Each row is a point. Each copy is the shape, with its points in the same order, turned, moved and blurred by noise. Say if it was mirrored as well.

Shape:
-9 7 -29

37 -73 30

0 24 -22

-8 16 7

-37 27 -20

10 -61 34

44 -3 46

18 7 1

17 20 13
Copy 1 (9 x 3):
-22 27 -18

56 -38 13

-4 51 -25

-8 33 4

-44 38 -7

35 -41 32

51 23 31

11 33 -6

8 47 16
Copy 1 is: only turned
Copy 2, 9 rows:
4 5 -18

-78 -16 48

7 25 -15

13 -5 14

38 -16 -18

-58 -34 45

-26 14 69

-8 16 18

4 25 25
Copy 2 is: mirrored

Shape, 9 rows:
-8 -76 8 84 28 40

31 5 -30 -11 43 -6

-12 -21 45 -7 23 -15

-7 3 13 -19 -42 15

20 -3 -32 23 55 30

-20 37 -19 11 24 8

43 10 -10 31 15 9

4 11 15 -50 58 20

-13 -22 3 -3 26 -45
Copy 1:
40 -56 -15 80 16 63

12 2 -20 -22 46 -10

15 -40 43 -7 -4 1

18 -11 -5 -40 -49 23

18 8 -23 12 55 30

-20 31 -2 -4 8 18

42 15 -23 11 14 -3

12 -1 38 -57 45 20

-14 -41 14 -2 10 -23
Copy 1 is: only turned
Copy 2:
24 -63 18 58 47 46

59 23 0 -30 36 -21

10 -2 59 -14 -10 -1

5 41 7 -3 -38 29

50 13 1 -5 66 7

-3 48 2 -3 38 -15

59 33 5 24 28 -1

29 36 47 -63 30 5

17 -16 23 -18 -5 -38
Copy 2 is: only turned

Shape:
-29 9 -19 30 -29 -1 -1 43 -5

-9 15 30 -24 6 28 -10 46 30

1 -23 28 -34 -26 46 -32 -35 -48

41 -29 4 -45 -58 19 -22 -31 -44

37 24 -24 5 -22 41 -4 52 -43

42 -17 25 38 -6 26 45 12 -16

22 12 -34 37 13 -4 -3 -9 -36

-22 4 29 -5 -16 -32 -18 47 -18

-30 15 -18 -36 -4 -40 32 40 -9

1 -14 34 -22 -56 13 -20 46 34

27 -23 -25 36 -31 -42 -26 42 9

49 28 -23 43 -45 14 -24 2 -40

-30 -43 6 46 -12 10 -37 -28 34

-34 9 17 -21 -59 30 37 -14 43

18 14 -4 -14 -56 39 -9 -32 13
Copy 1, 15 rows:
-22 -13 -8 23 -19 3 4 47 -43

-26 9 47 -13 -14 5 -7 25 10

-15 16 10 -56 -15 28 -35 -49 -57

20 4 -16 -69 -49 12 -33 -40 -55

27 23 -5 -21 -1 35 -22 63 -53

43 -16 34 -14 4 22 42 6 -54

32 14 -39 11 32 -1 10 7 -53

-26 -8 22 -1 -10 -45 -27 34 -44

-42 5 -18 -34 -11 -50 28 55 -27

-7 -22 40 -12 -61 2 -32 23 -1

36 -43 -24 21 -19 -30 -19 33 -30

56 27 -31 18 -22 23 -17 12 -68

-15 -44 -7 46 -12 16 -11 -43 -9

-42 1 11 -13 -77 19 45 -11 -12

17 21 -17 -17 -60 33 3 -26 -15
Copy 1 is: only turned
Copy 2 (15 x 9):
-16 -13 -49 15 -34 -19 4 28 -15

-5 18 -5 -19 2 17 -6 56 20

1 -25 23 -24 -14 59 -33 -30 -43

44 -45 17 -43 -42 34 -20 -26 -45

41 16 -53 11 -39 32 -14 35 -48

48 -26 -16 44 -4 35 34 11 -3

35 8 -41 32 -8 -16 -11 -28 -33

-15 -16 8 -2 -11 -34 -6 44 -32

-3 15 -24 -37 2 -43 41 27 -33

5 -35 2 -35 -42 10 -10 59 23

38 -47 -44 10 -29 -57 -26 27 -1

48 -2 -31 36 -74 4 -30 -13 -37

-27 -53 -22 16 -7 -3 -32 -33 42

-28 -12 -4 -36 -49 28 50 -1 32

18 -5 0 -29 -62 34 -6 -29 10
Copy 2 is: only turned
Copy 3:
-29 23 -35 25 -7 -2 21 42 -17

6 26 6 -41 17 16 9 52 23

13 9 37 -44 -47 -13 -26 -26 -45

32 -11 -3 -19 -52 8 -8 -55 -18

42 45 -40 -2 -12 3 12 28 -38

43 9 22 14 10 -23 67 14 -27

5 40 -20 34 23 -13 6 -18 -49

-24 -17 2 12 2 38 -2 36 -30

-50 -6 -32 -13 28 48 38 10 -20

7 -7 3 -9 -37 14 7 41 45

4 -20 -46 62 5 -13 9 17 7

47 58 -29 52 -22 -4 3 -12 -36

-43 2 14 34 -13 -69 -16 3 21

-36 34 25 -23 -43 14 64 -3 33

9 59 8 -6 -33 2 8 -34 13
Copy 3 is: mirrored
Copy 4:
-12 5 -31 8 -25 22 8 61 -7

-13 -1 39 -14 14 37 -13 61 31

-22 0 61 -37 -10 39 -4 -1 -69

22 -20 62 -49 -46 17 -3 3 -70

51 21 5 -19 -14 59 3 71 -39

43 -14 30 35 2 39 52 26 -18

37 24 -28 2 8 16 6 3 -38

-21 3 14 -4 3 -20 -4 76 -17

-6 2 -18 -51 1 -23 32 62 14

-14 -30 52 -5 -42 22 -20 70 14

35 -33 -27 22 -29 -13 -29 49 -15

55 36 -1 18 -45 30 -11 25 -56

-41 -34 -5 39 -15 25 -27 -20 -8

-36 -3 37 -17 -61 35 37 13 38

6 13 42 -22 -60 46 -6 -4 -4
Copy 4 is: only turned

Shape (18 x 12):
-12 62 -42 10 -3 7 -46 -30 -28 1 -15 -5

-29 -1 -35 2 -30 -7 21 54 -16 44 21 -4

-38 35 28 -47 -3 -27 -13 -17 -24 54 -39 43

42 -3 31 4 17 2 -30 10 42 61 16 -24

8 26 -2 -34 -13 5 34 -9 45 -28 -31 -2

-2 -22 -36 32 -4 47 -50 -32 -10 32 3 -31

17 -30 29 38 -25 -14 -51 13 3 40 -19 12

39 57 0 26 53 4 20 -13 -10 15 -20 16

21 36 32 -40 -5 43 -26 28 15 46 -66 31

18 -5 -15 2 43 43 38 -33 25 41 -1 46

-25 -25 -51 44 35 35 37 13 -40 25 -53 26

-23 19 17 14 -32 -10 23 17 -8 15 -17 -41

19 29 -39 -35 16 43 -50 10 7 -14 -8 -37

-32 -21 -30 -31 -7 -30 -52 -34 -34 28 -30 27

-43 -16 27 31 -26 -32 4 19 11 -28 -53 -26

34 -27 -37 -23 -4 20 16 52 -28 -18 4 7

23 -27 21 -43 -25 45 29 -1 -11 -18 -68 -42

-15 54 19 1 45 10 -3 -29 -27 25 22 43
Copy 1 (18 x 12):
-15 70 -16 38 2 -11 -33 -29 -21 -12 -1 4

-7 18 -42 -16 -33 -9 10 52 -14 33 7 -10

-47 58 40 -32 -9 -29 23 -23 -6 36 -31 23

46 30 13 0 4 -15 -25 11 83 55 4 -18

2 12 -17 -16 -5 -11 40 -35 46 -35 -20 -27

-11 17 -16 56 -3 6 -64 -21 11 40 26 -28

9 -12 25 46 -37 -16 -17 13 42 52 -18 24

32 61 -14 23 59 13 39 -23 18 13 -19 6

-6 39 30 -55 -7 35 -16 -24 40 36 -68 5

-9 16 -29 -12 49 28 39 -46 38 52 28 11

-49 -17 -58 38 49 34 25 5 -30 39 -34 -1

-3 29 -13 23 -37 -8 28 18 4 12 -24 -51

9 32 -18 -10 26 0 -66 -23 13 -34 -8 -28

-54 4 4 -6 -4 -57 -30 -22 -32 33 -16 26

-25 -8 14 50 -30 -23 26 31 29 -9 -46 -31

33 -36 -35 -31 7 17 -1 12 -30 -12 3 -16

4 -35 15 -14 -30 18 3 -50 4 -2 -48 -77

-6 66 22 0 39 8 35 -16 -8 25 27 27
Copy 1 is: only turned
Copy 2, 18 rows:
-25 29 -41 -38 42 -19 -26 -18 -29 37 21 -3

-19 -18 -30 15 -38 -19 16 44 33 51 20 -24

-29 43 30 -46 -29 -8 -19 -28 25 93 -21 16

10 -64 20 -45 43 2 -26 17 64 26 6 -1

-4 4 -11 -38 -6 14 38 -13 17 -26 -47 -1

-9 -68 -41 -13 24 15 -52 -21 -17 25 27 -21

-17 -47 20 -4 9 -18 -70 32 16 32 -20 18

36 24 -2 -3 67 14 14 -15 15 39 -5 9

5 15 6 -78 -1 46 -31 34 22 53 -50 17

37 -17 -23 6 17 71 12 -36 40 38 7 35

29 15 -46 62 -3 49 -26 -20 -9 58 -14 -36

-37 -15 15 -2 0 -21 26 19 9 25 -24 -44

20 -1 -45 -75 19 9 -21 11 -4 -11 17 -35

-10 1 -19 -26 -42 -24 -69 -55 -2 49 6 5

-44 -7 32 25 -10 -16 -20 5 -5 -23 -52 -46

65 -11 -33 0 -36 1 2 34 -9 4 11 -13

37 -36 9 -49 -33 31 7 -8 -34 5 -64 -48

-6 37 21 -14 28 22 12 -25 12 54 47 31
Copy 2 is: mirrored
